Every row gives one point. Each copy is the shape, with its points in the same order, turned, moved and blurred by noise. Is it also mirrored, or only turned?
(in the rows, 128 means zero)

Shape (7 x 2):
[[135 111]
 [114 166]
 [100 175]
 [ 83 109]
 [ 83 205]
 [171 139]
 [ 75 116]]
Copy 1, 7 rows:
[[146 105]
 [114 156]
 [ 96 158]
 [102  94]
 [ 62 183]
 [172 139]
 [ 88  94]]
Copy 1 is: only turned
Copy 2, 7 rows:
[[153 125]
 [105 165]
 [ 92 163]
 [100  97]
 [ 56 189]
 [168 165]
 [ 92 101]]
Copy 2 is: only turned
Copy 3, 7 rows:
[[137 119]
 [ 99 165]
 [ 87 175]
 [ 80 108]
 [ 71 207]
 [159 144]
 [ 69 117]]
Copy 3 is: only turned
Copy 4 (7 x 2):
[[154 114]
 [116 142]
 [105 150]
 [113  78]
 [ 70 168]
 [177 145]
 [101  83]]
Copy 4 is: only turned

Shape, 8 rows:
[[ 85 147 178]
 [107 212 117]
 [192  75 147]
 [ 83 166 113]
 [154 133 116]
 [170 112 111]
 [ 98 109 101]
 [153 113  82]]
Copy 1, 8 rows:
[[ 89 153 171]
 [ 96 161  80]
 [221 151 184]
 [ 97 124 112]
 [171 142 126]
 [197 135 137]
 [139  90 141]
 [190 109 118]]
Copy 1 is: only turned
Copy 2 (8 x 3):
[[118  99 196]
 [142  49 125]
 [197 196 163]
 [109  86 133]
 [170 136 128]
 [180 161 126]
 [108 147 127]
 [158 159 100]]
Copy 2 is: mirrored

Shape (8 x 4):
[[ 97 118 173 199]
 [126 118 210 134]
 [120  75 102 154]
 [148 194  83 152]
 [108 172 127 126]
 [145  74 168 139]
 [153  73 131 106]
 [153 173 134 110]]
Copy 1 (8 x 4):
[[131 154 221 106]
 [177 189 160  75]
 [155  79 162 121]
 [111 153 127 207]
 [109 162 122 138]
 [199 134 160  93]
 [199 106 112 107]
 [144 175 105 149]]
Copy 1 is: only turned
Copy 2:
[[154 122  60 180]
 [186 129  77 114]
 [149 103 157 186]
 [ 72 191 144 150]
 [ 92 142 112 119]
 [200 117 129 146]
 [177 113 173 134]
 [116 173 137 102]]
Copy 2 is: mirrored

Shape:
[[141  96 155 183  95  70]
 [146 174 107 111 128 160]
 [113 150  89 176  99 128]
 [152  84 139 153 108 132]
 [ 54 126 110 108  41 105]
 [126 138  94 135 153 139]
 [117 159  85 174 110 109]
 [139 107 174 162 149 155]
 [ 94 155  84 127  94 160]]
Copy 1 (9 x 6):
[[107 129 200 137 135  68]
 [146 132  77 115 106 158]
 [104 118 142 167  93 146]
 [118  93 160 111 150 106]
 [  7 123 134 117  73 126]
 [120 123  91 162 133 133]
 [113 141 136 176  85 136]
 [134 128 156 114 184 139]
 [ 87 113  98 135  87 175]]
Copy 1 is: only turned
Copy 2:
[[ 80 145 218 140 100 128]
 [121 153  82 124 138 160]
 [ 66 140 134 118 157 110]
 [112 134 186 125 127 164]
 [ 91 103 134  55  78  73]
 [131 137 120 148 166 130]
 [ 70 154 130 131 157 101]
 [121 101 168 161 132 181]
 [105 119  93  87 147 111]]
Copy 2 is: mirrored
Copy 3:
[[ 93  96 189 121  67 149]
 [191 144 120 124 152 111]
 [161 114 120 118  69 142]
 [113 109 171  76 119 127]
 [111 182 109 126  86 213]
 [160 101 101 122 140 121]
 [166 106 112 137  73 142]
 [101 117 151  97 126  70]
 [169 159  90 108 112 150]]
Copy 3 is: mirrored
